Every row gives one point. The last column is the point's height on a tilted bowl or saddle (a function of degree 2), plus a little noise. Count its main directions that bend up, bend down and stay straight.

Points (10 x 3)
[[ 21   1  26]
 [-13  12  26]
 [ -5  -9  26]
 [ 56 -12 -12]
 [  8  44  59]
 [-14  15  26]
 [ 24  14  33]
 [-15 -60  49]
 [ -5  11  28]
 [-30  33  13]]
Directions: 1 up, 1 down, 0 straight

Points (12 x 3)
[[-55  10 -33]
 [-29 -28 -14]
 [ 60  -5 -60]
 [ 11 -12 -13]
 [-48 -18 -21]
 [  7 -20 -12]
 [ 27  16 -32]
 [ 19  29 -36]
 [ -7   4 -11]
 [ 18  -7 -17]
 [-23 -31 -12]
 [ 28 -13 -23]]
Directions: 0 up, 2 down, 0 straight

Points (17 x 4)
[[ 10  26   7  -5]
 [ 29 -23 -17 -16]
 [ 59  30  27  60]
 [  1 -14  26 -28]
 [ 52  -2  22  11]
 [ 10   2  18 -12]
 [ 60  13   5  20]
 [ -9  17 -16 -17]
 [-48 -25  19  -7]
 [ 17   3   2 -11]
 [-21 -45  26 -49]
 [ 35 -22  14 -22]
 [-22 -13 -44  21]
 [ 22  -9  19 -16]
 [ -9  15 -24 -17]
 [  6  -2  -4 -12]
 [  3  -2 -31 -13]]
Directions: 1 up, 1 down, 1 straight

Points (15 x 4)
[[-12  14  29 -47]
 [ -8  54 -29 -59]
 [ -9   2  -7  -4]
 [-27   1  -8  -3]
 [ -9  -9 -20   0]
 [ 60   4 -35 -43]
 [  7  21  30 -52]
 [ -4 -22  -5  -7]
 [ 30  -3  21 -19]
 [ -6  23  18 -41]
 [-52   7   6 -23]
 [ 28 -40  13 -18]
 [-20  46  -8 -49]
 [ 13 -20   0  -6]
 [-31  11  10 -25]]
Directions: 0 up, 2 down, 1 straight

Points (18 x 4)
[[  5   3 -10  -1]
 [ 20 -27  34  44]
 [ 28  -2 -41 -24]
 [ 11 -23 -17   1]
 [ 11  18 -16   2]
 [-13 -52  15   1]
 [-21   0  24 -21]
 [  5  -7   6   1]
 [-10  11 -13   5]
 [-60   7 -23  60]
 [ 42  43  16  18]
 [ 25  42  12  15]
 [  3   6 -36 -11]
 [-14  -6  -3  -7]
 [-38   1   9  -7]
 [ -7 -14  -4  -5]
 [-11 -13 -41 -17]
 [-37   3 -27  23]]
Directions: 1 up, 1 down, 1 straight

Points (23 x 5)
[[-35 -30  -5  29  -4]
 [ 10   4  -1  24  11]
 [ 40  33 -31  21  27]
 [ 43  -9 -24   6  -4]
 [  6  32 -43 -17   7]
 [-18   9 -18  20  17]
 [ 29  -8 -12  60  23]
 [ 24 -21  37  30   2]
 [-59  -5  34   3   5]
 [  7  -9  24   3 -11]
 [ -5 -12 -22  25   7]
 [ 17   6 -57  12  28]
 [ -1  -4 -14  -2  -7]
 [ -6   1  41   8   1]
 [-18   8  49  27  27]
 [ 28  18 -12  27  19]
 [ -2  -6 -14 -45 -45]
 [ 22 -50   8  -9 -39]
 [  5 -31 -29 -15 -19]
 [-59  12  56  58  60]
 [ 12 -33  -5  11 -14]
 [ -3  -4 -25  -6  -5]
 [-40   1  19 -18 -16]]
Directions: 1 up, 1 down, 2 straight

Points (26 x 5)
[[-10  -2  38   2 -29]
 [ 22 -10 -10  27  -2]
 [ -6 -10 -10  -6  -4]
 [  1 -15 -20 -35 -17]
 [-15  17  42  29 -48]
 [  5   8  21 -16 -18]
 [  9  35 -22 -15 -14]
 [  5  38  17 -25 -35]
 [ 30  11  44   9 -37]
 [-31  11  33  26 -47]
 [  4  16  26   3 -20]
 [ 36 -23  23  -7  -5]
 [ -7  15 -32   8  -2]
 [  7 -48 -10  43 -19]
 [  8  -6  -8   4   2]
 [-25  12   1 -51 -60]
 [ -5  60   0 -10 -28]
 [-26 -37 -23 -11 -25]
 [-15  -3 -16 -19 -15]
 [ 15  20   3   3  -9]
 [ 43 -32   6  32 -10]
 [  5 -12  34  22 -25]
 [  5   2 -25 -27 -13]
 [-16 -29  12 -15 -18]
 [-33  -5  10 -27 -42]
 [  7 -29  -4  10   3]]
Directions: 0 up, 3 down, 1 straight
